Each row is a point. Each copy is the shape, with its points in the same order, stretched, turned, moved and blurred by noise. Say if it was mirrored as well.
In the rows, zero is written as 128.

Shape (6 x 2):
[[ 73 173]
 [153 166]
 [142  83]
 [139  87]
 [153 118]
 [132 149]]
Copy 1 (6 x 2):
[[104  50]
 [ 79 125]
 [183 128]
 [173 119]
 [136 124]
 [113 115]]
Copy 1 is: only turned
Copy 2 (6 x 2):
[[117  47]
 [170 104]
 [122 162]
 [122 156]
 [145 141]
 [147 104]]
Copy 2 is: mirrored

Shape (5 x 2):
[[156 116]
 [170 156]
 [ 80 158]
 [ 94 157]
 [124  89]]
Copy 1 (5 x 2):
[[147 160]
 [112 166]
 [112  81]
 [118  95]
 [168 142]]
Copy 1 is: only turned
Copy 2 (5 x 2):
[[160 154]
 [173 117]
 [ 94 121]
 [106 122]
 [131 183]]
Copy 2 is: mirrored
Copy 3 (5 x 2):
[[ 99 129]
 [108  78]
 [203 109]
 [190 108]
 [111 172]]
Copy 3 is: only turned

Shape (9 x 3):
[[179  67 177]
 [130 105 169]
 [142 155  69]
 [ 95 127 138]
 [202 177 107]
 [149 111 113]
 [162 163 118]
 [109 127 163]
 [179 171 133]]
Copy 1 (9 x 3):
[[ 91 133 207]
 [104 115 165]
 [147 164  81]
 [142 107 122]
 [ 55 183 114]
 [138 143 142]
 [ 85 152 115]
 [113 104 138]
 [ 54 149 124]]
Copy 1 is: only turned
Copy 2 (9 x 3):
[[174 108 187]
 [145 129 163]
 [139 116  81]
 [117 128 129]
 [188 152  97]
 [151 108 128]
 [159 144 105]
 [122 139 144]
 [174 156 111]]
Copy 2 is: only turned

Shape (8 x 3):
[[151 112 109]
 [125 102 150]
 [ 92 102 132]
 [ 89  91 145]
 [ 96 125 124]
 [164 135  79]
 [177 136 163]
 [160 120 133]]
Copy 1 (8 x 3):
[[106  92 131]
 [158 121 163]
 [183 115 126]
 [193 116 142]
 [166 128 115]
 [ 66  80 110]
 [ 81 148 176]
 [ 98 110 150]]
Copy 1 is: mirrored
Copy 2 (8 x 3):
[[ 93 140  83]
 [146 159 121]
 [127 154 173]
 [149 174 181]
 [124 127 157]
 [ 49 114  51]
 [163 126  50]
 [124 137  75]]
Copy 2 is: mirrored
Copy 3 (8 x 3):
[[140 124 165]
 [143 158 122]
 [160 121  89]
 [172 136  83]
 [139 105  86]
 [121  86 183]
 [ 88 191 163]
 [118 154 163]]
Copy 3 is: mirrored

Shape (8 x 4):
[[165 173 127 101]
 [100 161 116 120]
 [106 106 165 111]
 [144 103 144 127]
 [143 109  96  99]
 [ 99  80  90  66]
 [ 51 188 156 161]
 [101  97 116 127]]
Copy 1 (8 x 4):
[[ 95 134  90 129]
 [119 101 141 167]
 [156 160 160 158]
 [159 154 144 112]
 [156 124 107 124]
 [188 118 115 172]
 [ 88  96 200 195]
 [167 114 158 144]]
Copy 1 is: mirrored
Copy 2 (8 x 4):
[[137 181 112 121]
 [ 73 143 148 147]
 [154 140 173 154]
 [158 133 138 126]
 [122 114  99 152]
 [115  91 103 203]
 [ 36 170 220 127]
 [106 100 142 150]]
Copy 2 is: mirrored
Copy 3 (8 x 4):
[[180 144 111 132]
 [128 174 124 114]
 [101 129 165 131]
 [120 106 138 122]
 [125 116  86 141]
 [ 85 129  82 168]
 [110 213 186  81]
 [ 86 127 122 125]]
Copy 3 is: mirrored

Shape (9 x 6):
[[ 98 134  81 147 170 135]
 [160 126 155  89 225  95]
 [139  95 131 147 137 188]
 [178  61 173 113 195  73]
 [107 104 138 130 132 154]
 [121 107 141 112  75 120]
 [109 166 115 117 126 126]
 [139  94  87  87 142 121]
 [129 179  87 146 120 135]]
Copy 1 (9 x 6):
[[123 150 130 131 142 163]
 [113 137 115 110 188  61]
 [186 111 122 126  98 153]
 [130 152  93 134 154  41]
 [151  97 127 146 107 152]
 [120  89 108 144  83 133]
 [ 99 112 142 119 123 144]
 [116 136  85 114 132 132]
 [123 142 164 124 110 142]]
Copy 1 is: only turned
Copy 2 (9 x 6):
[[ 98 125 146  47 177 105]
 [ 86  94  59 103 186 164]
 [ 67 205 114 133 146 117]
 [ 59  99  26 147 135 118]
 [ 88 145 138 126 111 141]
 [147 171 130 155  50 153]
 [160 130 153 110 132 148]
 [ 98 177 105  61 125 154]
 [183 160 145 111 156 104]]
Copy 2 is: only turned
Copy 3 (9 x 6):
[[103 117 163  96 137 117]
 [112  31 162 166  91  74]
 [ 83 126  99 105 137 116]
 [102  34 152 222 115 102]
 [118 118 116 113 142 142]
 [142 152 126 151 118 181]
 [144 136 142 110 111 132]
 [ 94 102 163 128  93 161]
 [123 165 150 102 109 109]]
Copy 3 is: only turned

Shape (12 x 6):
[[206 107 183 122 105 117]
 [103 126  95 133 123 132]
 [130 143 211 136 168 128]
 [130 103  97 123 104 102]
 [144 155 134 126 128 150]
 [218  99 113 112 139 116]
 [134 128  94 138 158 109]
 [107 100 127 133 107 226]
 [143 111 112 141 103 132]
 [106 163 146 114 111 144]
 [147 112  84 113 216 121]
 [104 108 122 198 100 120]]
Copy 1 (12 x 6):
[[109 115  60 176 138  69]
 [156 116 141 111 103 143]
 [114  82  73 105 180 167]
 [129 116 136 145  84 106]
 [153 119  81 113 127 125]
 [137  89  87 181  79  73]
 [148  90 124 130  75 152]
 [217 135 124 129 183 134]
 [153 130 114 157 109 111]
 [135 130  96  83 144 125]
 [166  38 136 121  69 160]
 [150 148 125 163 124 175]]
Copy 1 is: only turned
Copy 2 (12 x 6):
[[163 129 183 201 121 181]
 [129 109 106 113 133 109]
 [117 171 156 152  35 135]
 [135  82 150 129 159 122]
 [137 143 112 166 104 111]
 [104 119 155 210 161 163]
 [ 96 104 110 140 104 118]
 [145 185 102 111 179 158]
 [149 102 124 143 145 143]
 [155 141 128 141  93  84]
 [ 30 143 122 155 130 117]
 [162  78  89  95  88 172]]
Copy 2 is: only turned
Copy 3 (12 x 6):
[[ 84 188  85  87  97 153]
 [ 93 100 173 159 147 118]
 [140 136 121  36 124 163]
 [ 67 115 148 169 123 120]
 [128 142 162 119 133 120]
 [123 151  92 155 127 126]
 [133  82 147 158 152  98]
 [ 72 168 173 119 170 159]
 [ 72 135 146 143 136 113]
 [107 139 186 110 115 142]
 [196  70 124 166 172 123]
 [ 41 102 154 113 160  86]]
Copy 3 is: mirrored

Shape (14 x 8):
[[126 113 140  80 106 159 145 107]
 [112 135 122  90 136 140  77 125]
 [140 103 143 135  91  68  85  91]
 [129 108 109 112 123 123  62 125]
 [ 90  79 109 133 152 172  85 121]
 [190 129 101 111 112 198 156 128]
 [130  82 116 103 171 144 137 119]
 [125 193 106 136  85 162 153 171]
 [154 116 155 114 149 113 140 111]
 [107 170 121 116 125 112  86  58]
 [128 107 121 130 108 149 100 149]
 [ 88  93 159 108  82 143 144  58]
 [146 101 122 130 148 161 137 117]
 [127 145  88 132 131  91 159 151]]
Copy 1 (14 x 8):
[[ 99 126 134 142 184 104 155 146]
 [169 123 155 125 140  61 137  99]
 [114  89 160  61 153 137  87  55]
 [172 134 145  92 153  80 109  79]
 [193 160 119 178 193 111 112  88]
 [ 75 200  72 113 149 117 181 169]
 [110 149 105 176 171  93  94 108]
 [131 154 120 105  82 149 173 223]
 [ 67 132 139 135 131 113 108  98]
 [148  66 129 107 105  97 149  60]
 [153 163 139 111 162 123 123 129]
 [113  79 133 154 224 156 149 107]
 [101 169 101 154 155 126 124 116]
 [105 112  93 114  95 133  73 172]]
Copy 1 is: mirrored
Copy 2 (14 x 8):
[[166 104 114  98 147 120  93 106]
 [153 145 175 115 133 179 127 135]
 [104 113 125 246 137 149 123 131]
 [135 159 171 169 145 177 156 139]
 [129 166 217 122 170 133 191 141]
 [140 139  46  72 176 127 174 122]
 [104 137 163  86 176 119 174  54]
 [180 163  79  99  80  81 130 198]
 [ 80 115 119 118 143 129 124  85]
 [158  62 142 149 114 201 145 158]
 [134 176 144 143 148 116 148 155]
 [181  60 133 151 149 103 102 122]
 [102 135 135  93 170 113 180 102]
 [131 144 112 150  96  89 166 101]]
Copy 2 is: mirrored
Copy 3 (14 x 8):
[[138 108 175  76 132  84 142 129]
 [130 118 172 107 162 178 143 108]
 [168 158 124 103 163 164  37  93]
 [103 125 161 105 171 186 106  95]
 [ 82 114 148 126 197 133 141 126]
 [ 51  57 155  90  94  85 162  80]
 [104  82 175 126 132 109 118 154]
 [ 85 145 111 108 111 140 224 104]
 [162 108 161 138 107 114  96 123]
 [183  99  94  91 166 165 104 102]
 [ 82 144 155 122 162 147 140 100]
 [177 131 127  62 188  56  97 139]
 [ 96  92 146 130 131 101 125 113]
 [107 133 123 118  94 149 143 160]]
Copy 3 is: only turned
Copy 4 (14 x 8):
[[112 132 122 106 152 138 124  94]
 [150 132  92 112 116  86 109 111]
 [136  77 153 178 169 100  53 141]
 [151 126 130 132 131  63  70 116]
 [126 171 115 146 150  57 114 102]
 [ 72 143 181  63 124 115 148  96]
 [ 79 157 118 147 143 110 125 150]
 [153 158 157  74  82 135 196  69]
 [ 99 120 135 130 154 133 132 166]
 [ 97  61  77 148 141 100 137 111]
 [159 158 156 112 139  84 104 105]
 [116 100 113 159 212 137 113  75]
 [ 83 149 143 124 151 102 137 131]
 [ 96 134 151 157  84 143 160 137]]
Copy 4 is: mirrored

Shape (12 x 8):
[[140  65 126 151 162 107  75 143]
 [137 189 166 108  91 129 152 139]
 [ 97 114 136 127 119 146 123 134]
 [126 126 107  94  95 157 114 107]
 [147 106 110 152 134  96  77 173]
 [ 85  92 131  95  86 150 142 107]
 [112  84  92 164 152  36  90 139]
 [146 196 173  67 149 120 127 145]
 [139 110 123 120 117 137 171 111]
 [127  74 122 136 137  81  98 185]
 [ 99 126  81  95 124 156 170 133]
 [127  89 109  76  90 143 146 119]]
Copy 1 (12 x 8):
[[116 138 142  98 198  59 139 129]
 [160 124  70 134  58 161 137 140]
 [151 138 116 150 149 121 145 145]
 [ 99 146  94 164 137 129 127 146]
 [116 127 134  68 178 120 142 125]
 [124 157 105 176 128 116 158 150]
 [118 188 174  59 152 124 125  76]
 [182 153  52 111  65 146 102 144]
 [102 143 139 166 118 108 117 151]
 [122 156 152  64 169 107 167 149]
 [115 185 144 170 133 154 107 172]
 [ 77 170 116 164 129 117 145 167]]
Copy 1 is: only turned
Copy 2 (12 x 8):
[[ 98 126  92 130 208 146 118 151]
 [147  84 132 137  91 167 149 133]
 [125 114 131 168 119 129 112 135]
 [107 127 123 151  78 126 117 130]
 [122 109  97  99 190 163 122 196]
 [ 89 126 156 189  82 105 122 112]
 [107  81 108 116 202  92 139 160]
 [145  73 115  97 136 190 121  98]
 [121 138 139 155 135 119 158  79]
 [104 112 123 103 216 157 119 171]
 [145 138 153 142 114 100 114  89]
 [ 86 145 151 143 113 125 130 104]]
Copy 2 is: only turned
Copy 3 (12 x 8):
[[160 193 185 154 123 155 126 103]
 [110  83  74 167 172 115 116 201]
 [106 155 109 130 131 145 175 121]
 [ 84 100 108 173 129 137 155  96]
 [161 201 131 184 131 129  88 132]
 [ 85 111  77 128 142 179 212  89]
 [183 208 118  87 143 133  86 126]
 [158  73 135 178 179  41 135 193]
 [103  66  95 130 102 167 148 140]
 [186 202 109 163 133 147 128 128]
 [ 95  93  66 120  71 108 188 119]
 [104  76  76 174 119 166 183  92]]
Copy 3 is: mirrored
Copy 4 (12 x 8):
[[147 189 139 167 146 177 146  87]
 [ 77  80 160 117 118 130 134 135]
 [159  94 125 163 146 123 130 117]
 [134  84 103 130 109 160 123 129]
 [141 185 121 158  99 164 188 113]
 [144  47  96 169 176 125 103 123]
 [136 185  57 143 170 132 166  76]
 [ 39 149 152 116 127 124  72 116]
 [135  75 153 116 183 144 126 130]
 [127 171 107 170 156 146 173 122]
 [170  70 108 122 176  99 102 160]
 [124  78  83 137 161 163 118 153]]
Copy 4 is: mirrored

Shape (13 x 9):
[[174 157 151 121 136 153 143 117 137]
 [120 136 140 129 147 136 167 121 147]
 [123 157 133 121 107 158 113 153 143]
 [115 123 143 124 129 108 123 151 133]
 [161 146 131 137 149 134 133 164 147]
 [104 152 106 123 145 138 119 121 148]
 [117 138 152 127 122 116 125 151 132]
 [114 104 143 157 129 145 133 131 105]
 [108 123 109 118 132 126 114 111 130]
 [111 150 141 148 145 122 124 145  80]
 [115 158 125 166 123 137 108 107 150]
 [117 144 119 115 144 117 110 114 147]
 [118 136  77 147   7 144 147 117  94]]
Copy 1 (13 x 9):
[[162 107 100 150  88 154  94 124 128]
 [168 137  98  97 117 164 118 120 145]
 [128 127 144 122  91 123 101 141 141]
 [132 117 130  99 143 104 102 128 136]
 [121  68 136 110 105 146  90 122 126]
 [133 152 137  96 115 134 129  92 129]
 [139 123 129 106 136 111  89 132 134]
 [109 160 114 129 130 119 127 166 110]
 [121 160 123 114 131 112 146 109 132]
 [100 159 122 118 138 115  68 117  76]
 [133 164 153 136 140 150 122 115 116]
 [146 136 131 107 133 118 124  88 132]
 [ 32 231  92 199 109 138 127 206 177]]
Copy 1 is: only turned
Copy 2 (13 x 9):
[[120 164 124  94 149 160 106 105 124]
 [134 121 135  80 124 138 111 127 141]
 [ 96 132 119 143 116 143 123  99 140]
 [144 125 134 134 121 137 128 103 140]
 [143 142  95 104 128 150 110  98 125]
 [109 127 114 117 130 123 134 139 142]
 [133 124 130 128 126 162 133  99 136]
 [143 120 146 129 114 160  96 135 154]
 [123 135 135 137 129 119 134 143 145]
 [148 120 110 153 138 162 110 124 141]
 [104 143 113 124 116 159 138 149 143]
 [128 145 120 125 137 122 146 136 144]
 [ 71  94 207 189  95 130 106 131  83]]
Copy 2 is: mirrored
Copy 3 (13 x 9):
[[ 91 107 117 140 121 180 150 161 115]
 [121 116 100 165 146 146 129 121 116]
 [112 154 131 122 115 119 115 164  90]
 [139 122 131 108 135 107 148 139 105]
 [149 126 109 134 120 155 125 174  95]
 [140 108 125 160 127 144  81 129 103]
 [126 132 129 111 133 113 159 136 105]
 [130 131  98  89 127 103 147 103 117]
 [129 106 128 133 127 130 107 112 128]
 [146 101 115 107 105 118 163  96  90]
 [116 105 135 122 140 164 112 114  94]
 [127  88 139 146 132 152 104 134 114]
 [ 87 244 151 118  75 100 137  88 174]]
Copy 3 is: mirrored
